Every row gives one point. The ring and each string are closed loops that go straight from each point to the next, and from the last back to the first. Before rounding, they use only three directions, however many columns there are. Count how often each string passes through the ring. Passing back the other way cancels.
In the rows, 128 means zero.

Ring:
[[149 115 159 128]
 [106 149 173 139]
 [ 66 179 161 145]
 [ 63 179 130 139]
 [116 164 109 143]
 [196 132 108 149]
 [199 112 124 138]]
String:
[[ 37 193 120 138]
 [129 180 122 161]
 [138 161 126 151]
 [111 143 124 129]
 [136 149  89 137]
 [166 158  89 153]
 [164 164 110 160]
 [143 175  94 158]
 [ 77 172  99 134]
 [ 63 159 122 123]
 [ 86 155 135 131]
 [ 26 172 142 123]
 [ 13 194 159 136]
 [ 57 199 167 156]
 [ 33 202 176 152]
 [ 43 171 159 130]
 [100 154 143 136]
 [123 167 143 153]
 [ 48 196 138 147]]
Times through: 0

Ring, 6 rows:
[[ 84 186 154 105 141 101 132 111 144 142 116]
 [ 88 191 136  88 143 147 101 133 142 163 100]
 [120 149 115  87 121 201  94 151 120 169 106]
 [160  84 114 133 115 174 111 130  93 132 128]
 [149  88 140 155 120 106 145 100 100 106 144]
 [118 126 158 142 122  77 166  90 120 109 146]]
String:
[[157  84 103  91  69 249 130 159  92 165 137]
 [147 102 108  93  86 229 120 154 100 163 128]
 [133 118 121 100  98 191 128 140 109 154 129]
 [130 126 125 112 120 165 114 131 113 145 120]
 [150 118 104 130 160 174  52 139 104 144  92]
 [161  94  97 114 119 219  79 153  93 154 110]
 [160  79 108 104  76 227 132 149  90 153 139]
 [145  94 124 110  82 188 150 134 100 143 145]
 [138 109 129 120 107 158 134 125 107 136 134]
 [145 111 122 140 147 138  91 120 105 127 112]
 [137 116 129 133 133 135 113 118 109 128 122]
 [160  86 125 167 152 110  98 105  95 105 121]
 [157  72 143 169 121  89 153  90  94  93 151]
 [139  86 158 155  97  81 193  85 104  96 168]
 [123 114 156 132  98 102 183  98 115 115 157]
 [118 124 153 124 102 110 174 103 119 123 150]
 [124 132 138 132 140 115 117 111 118 126 121]
 [127 131 141 150 160  87 106 101 117 114 115]
 [120 127 158 153 139  60 152  85 120 102 138]
 [109 116 182 141  82  51 237  73 122  97 182]
 [115 116 168 129  83  88 213  90 119 111 171]
 [121 126 145 122 110 124 153 111 117 128 140]
 [136 117 135 147 147 107 110 106 110 117 120]
 [156  85 135 171 145  92 119  95  97  97 132]
 [179  44 133 181 117 104 146  93  80  87 154]
 [157  72 133 141  92 143 160 112  92 116 154]
 [142 100 131 126 103 153 142 121 103 130 140]
 [143 114 121 135 144 145  91 124 106 131 112]
 [156 104 108 142 158 159  62 130  99 132  99]
 [168  77  99 115 101 224  99 151  87 150 124]]
Times through: 5
String:
[[121 138 114  70  86 232 123 160 117 179 122]
 [123 128 126  86  83 200 146 143 115 162 136]
 [130 127 124 112 122 165 112 132 113 145 119]
 [144 121 111 131 157 160  65 133 107 139  97]
 [169  87  96 132 139 199  62 145  90 142 103]
 [171  73 102 132 115 198  95 140  86 138 122]
 [180  65 100 151 136 179  76 132  81 125 115]
 [178  54 113 146 103 174 124 125  80 121 141]
 [162  67 127 138  90 158 154 118  89 120 153]
 [139 102 135 129 105 142 147 116 105 127 141]
 [134 118 132 132 130 132 120 116 111 128 125]
 [148 102 129 156 149 112 103 107 103 112 120]
 [162  74 139 182 144  76 128  87  93  87 138]
 [144  76 162 165  97  67 201  77 101  86 173]
 [124 112 157 135 100  97 183  95 114 112 157]
 [120 128 146 125 116 116 150 108 118 126 138]
 [122 133 144 142 148  91 122 101 119 117 122]
 [110 144 159 147 148  59 141  88 127 108 130]
 [ 92 160 172 132 130  52 174  84 137 112 142]
 [ 78 171 178 108 100  72 205  91 144 126 155]
 [ 70 191 176 108 125  63 178  92 151 129 138]
 [ 90 186 151 123 170  80 104 104 143 132 102]
 [ 99 176 142 119 164 103  96 113 137 138 101]
 [108 156 139 113 138 127 116 119 128 141 115]
 [ 90 172 148  90 112 137 149 123 138 153 128]
 [ 72 207 146  73 129 143 125 132 152 168 108]
 [ 69 222 137  65 144 160  95 143 155 180  90]
 [ 76 198 139  57 104 182 135 146 147 182 115]
 [109 154 134  97 118 158 125 131 127 153 120]
 [119 149 125 112 143 152  92 130 122 147 105]
 [125 155 110 113 169 167  47 141 121 155  82]
 [117 155 108  73 116 227  85 163 122 182 100]]
Times through: 3
